Each row is a point. Before rounding, the points of a table are all equally far from one centre. They may lie mostly on one side of it. Write the centre, to within rounding.
In the rows, 128 means zero.

Points, 6 rows:
[[169 145]
 [166 123]
 [ 92  67]
 [166 122]
 [163 114]
 [115  71]]
Centre: [ 91 145]

Points (13 x 8):
[[ 83 120 135  51 140 156 100 151]
 [ 62 137 120  56 145 135 124 123]
 [122 149 171  90 106 167 152  97]
 [105 171 214  83 127 156  92 120]
 [131 128 115  63 146 173 123 163]
 [ 65 111 113 129  81 121  98 115]
 [ 73 171 110 111 135  88 170 103]
 [ 87 190 177  74 186 115 122 111]
 [108  98 201 158 138 134  71 174]
 [ 75 141 117 110 130 147 156  80]
 [ 54 137 123 116 112  64 146 132]
 [ 96 107 134 105 172  81 154 108]
 [150 168 181  66 151 137 105 107]]
Centre: [107 156 146 131 139 125 114 149]

Points:
[[ 93 109 166 181 140 110  90 171 169 182 148 172]
 [ 92  91 160 173 144 126  95 169 127 182 154 177]
 [117  85 161 181 145 111  96 151 124 148 175 172]
 [ 97  96 153 187 145  99  90 195 141 171 148 149]
 [116  87 163 167 140 111  72 187 111 173 138 139]
 [145  75 152 164 126 125  54 153 130 174 137 151]
 [102  94 139 162 172 111  69 161 127 177 140 186]
 [103  80 149 155 143 110 108 169 114 206 152 170]
 [120  91 125 153  90 109  92 204 143 172 136 131]
 [125 108 172 176 162 103  70 146 116 167 140 154]
 [ 94  69 164 155 129 101  91 177 121 187 131 156]
 [115  78 153 153 160 105  70 159 112 165 173 151]
 [127  85 153 159 166 106  85 173 111 180 156 182]
 [103  68 168 171 154 117  99 135 155 191 155 170]
 [114  87 172 174 133 128  77 176 139 177 160 158]]
Centre: [129 101 134 131 149 117 117 154 156 153 129 143]

Points, 30 rows:
[[ 92 120 131  56 138 115  45 179 150 147 116 135 111 106 142 145 137  87
  158  85 191 128 140 118]
 [ 93  86 129  77 109 142  83 157 123  81 145  99 143 106 122 146 131 120
  144  39 170 134  82  89]
 [105 100 147 102 156 135 121 168 118 133  67 150 102  87  93 154 180 102
  159  45 178 121  63  98]
 [ 84  84 151 133 123 204  84 151  98 115 110  79  95 122 108 171 136 112
  132  71 171  61  95  96]
 [ 91  99 162 118 133 154  94 158 138 158 102  80 116  77 126 132 189  99
  159  92 214 127  95  81]
 [ 97 123 157 123 100 140 109 167 136 111 105 144  98 117 105 129 170 127
  143  62 205  96 157  54]
 [102  79 132 143 142 146 104 160 127 129 114 146 103  66 118 141 168 115
  137  30 221 118  92 118]
 [110 103 120 136 125 205  77 156 112 132  96 111 141 109  97 116 193 137
  141  93 194 139 115 121]
 [111 105 110 107 120 149 117 158 105 146  77  95  95  98  85 161 193  94
  175  77 174 128  79  95]
 [109 137 160 130 126 101  92 167 124 130  89 111 134 127 155 144 168  79
  152  66 178 130  80 111]
 [ 66  51 144 129  91 166 106 170 171 145 106  95  87 112  92 131 133 116
  164  83 148  95  89  81]
 [ 81  72 120 102  89 184  68 128 119  96 116 140 112  88 133 170 173 116
  166  50 165 142 122  90]
 [124 104 115 133  93 132 115 145 118 151  74 145 110  89 129 117 191 108
  149  92 180  81 141 123]
 [ 65 117 153  99 110 151 112 189  93 125 105 152 112 103 123 131 182 125
  164  54 171 117 114 107]
 [ 89  56 139 119 113 137 152 159 128 122 123 119  49 149 146 143 169 120
  150 110 168 144 123 115]
 [110 108 167  97 126 156  86 130 146 118  81 171 110  96  89 153 172 109
  160  53 195 128  89  91]
 [117 128 176  94 137 119 112 167 140 117 112 145 133  78  98 158 179 107
  149  94 202 102 110  79]
 [105  49 172 115 103 161 113 169 147  82  89  94 104  79 108 128 162  98
  148  68 162  87  90 112]
 [127  98 154 105 123 111  80 154 120 111 120 148  73  90 117 170 172  95
  132  51 178 150 143  54]
 [ 94  86 130 103 133 191  92 185 127 105 117 130 123 119  78 187 142  96
  159  38 186 128  89  87]
 [ 61 100 179 121 143 169  78 153 104 150  91  78 111  97 107 157 135 119
  157  43 161 148 114 102]
 [ 80 112 131 102 106 156  97 163 108 141 101  81  85 128 124 141 177  94
  180  54 193 146 120  97]
 [131  86 163 115 132 147 122 171 105 134  94 100 126 106 133 152 168 106
  160  73 203  79  87  66]
 [106 103 152  87 125 168 103 170 116 109 145  76 130 113  94 182 142  85
  138  33 177 137 111  93]
 [ 88 113 193 125 119 156  68 139 151 113 110 114  99  74 115 136 168  95
  162  51 195 105 114 127]
 [114  72 124 115 121 179 119 169 114 135  91 144 143  67 100 118 190  90
  138  77 190 129 114  81]
 [119  81 118 118 132 144 113 159 112 111 123 172 154  80  98 130 184 104
  168  36 175 101 114 106]
 [ 98 113 174  74  99 159 108 156 119 152  97 143 132 109 110 147 169 118
  150  73 171 104  82  83]
 [100  77 142 114 142 159  61 144 131 118  91 118 131  91 149 145 126 111
  173   8 174 131  94  62]
 [ 54  96 160 116 122 174  85 142 123 111  98 111 120  56  90 158 159 106
  135  44 158 145  98  80]]
Centre: [107 100 121 117 163 157 101 148 155 122 112 118 104 114 130 144 155 112
 133  80 136 111 126  99]

Points:
[[128 113 147 158 129  75 135 132 133  84  95  86 190  97 131  62 109  57
  155 172 114 126 106  97]
 [119 118 168 115 121 109 118 133 151  86 105  58 181 107 148  47 106 107
  168 155 165 128 108 113]
 [108  84 170 142 127  80 148 141 159 116  88  43 197 116 116  65  78  71
  172 150 150 129 157 105]
 [141  98 154 124 140  65 130 154 126 107  70  59 200 108 109  51 133  85
  181 143 151 130 150 128]
 [ 92  99 132 138 135  68 122 160 173  98 104  76 204 111 108  85 105  66
  181 141 113 126 112 128]
 [145  92 167 111 115  74 126 141 144 106  75  56 176 136 143  70 110  87
  199 153 142 127 126 134]
 [117 116 139 131  96  96 100 143 158 136  51  83 198 104 115  73 142 112
  168 141 118 123 137 106]
 [123 100 156 143 113  69 155 141 138 108  78  56 195 112 132  86 105 103
  174 178 177 120 102 116]
 [123 129 131 107 136  85 123 151 133  77  68  69 216 120 135  92 103  90
  183 118 178 151 136 148]
 [107 131 139 151 140  90 131 165 118  96 113 109 180 132 107  85 164  86
  152 149 152 119  89 113]
 [110 114 168 124 129  71 125 129 120 138  78  60 175  98 116  56 117  50
  149 144 119 128 125 105]
 [102 106 158 102 115  79 119 132 105  82  98  48 178 131 121  98 123  92
  183 141 132  84  89 130]
 [152 115 173 137 106 122 125 127 147 120  75  66 167  56 114  89 109  67
  212 155 121 144 128 126]
 [145 132 145 127 123 100 133 152 125 116  96 117 199 107 100  64 123  62
  187 155 167 127 122 111]
 [134 122 132 111 174 120 141 122 159 129  95  86 190  71 133  76 115 102
  197 140 151  99 114 146]
 [115 115 139 120 148 109 153 141 139  86  85  37 187 109 131  63 122  78
  149 169 141  99 116 138]
 [136 101 146 113 142  82 160 119 125  76  72  61 198 116 131  99 142  78
  166 145 165 115 138 130]
 [137 122 149 138 143  83 115 153 156 101  79  67 206  77 113  75 140  86
  149 150 128 112 153 127]
 [125 106 138 154 137  68 118 139 135  87  63  60 162  79 121  84  83  69
  178 169 125 111 127 105]
 [159 114 150 146 124  79 178 159 156 175  68  77 185  91 126  48 124  93
  157 132 159 130 148 137]
 [114  99 159 101  94  82 141 122 147 131  95  70 192 100  91  99 104  87
  184 134 162 101  96  97]
 [111 101 163 142 146  66 107 150  89 116  75  73 205 102 121  79 101  80
  167 164 120 116 115 105]
 [104  95 161 142 118  73 136 141 159  85  92  79 186  85  93  72 128 102
  154 168 114 122  96 130]
 [145  99 142 107  83  69 146 162 151 108  83  59 204  66 110  46  86  71
  166 116 134 145 140 130]
 [116 120 161 167 127 126 135 157 153  87  88  51 196  97 139  72 140  85
  181 163 112 129 106 105]
 [ 98 112 192 139 126  72 168 143 140 106 126  96 172  83 115  69 143  88
  164 166 139 110 123 131]
 [108  99 152 135 128 101  98 139 130 106 107  36 187 102 110  77 123  85
  223 137 139  90 150 110]
 [149 160 169 140 151  68 144 173 116 102  89  50 206  96 142  81 128  96
  149 150 126 124 113 148]]
Centre: [127 112 129 161 111 112 156 139 105 118 116  78 161 104 122  98  92 120
 162  98 121 130 137 138]
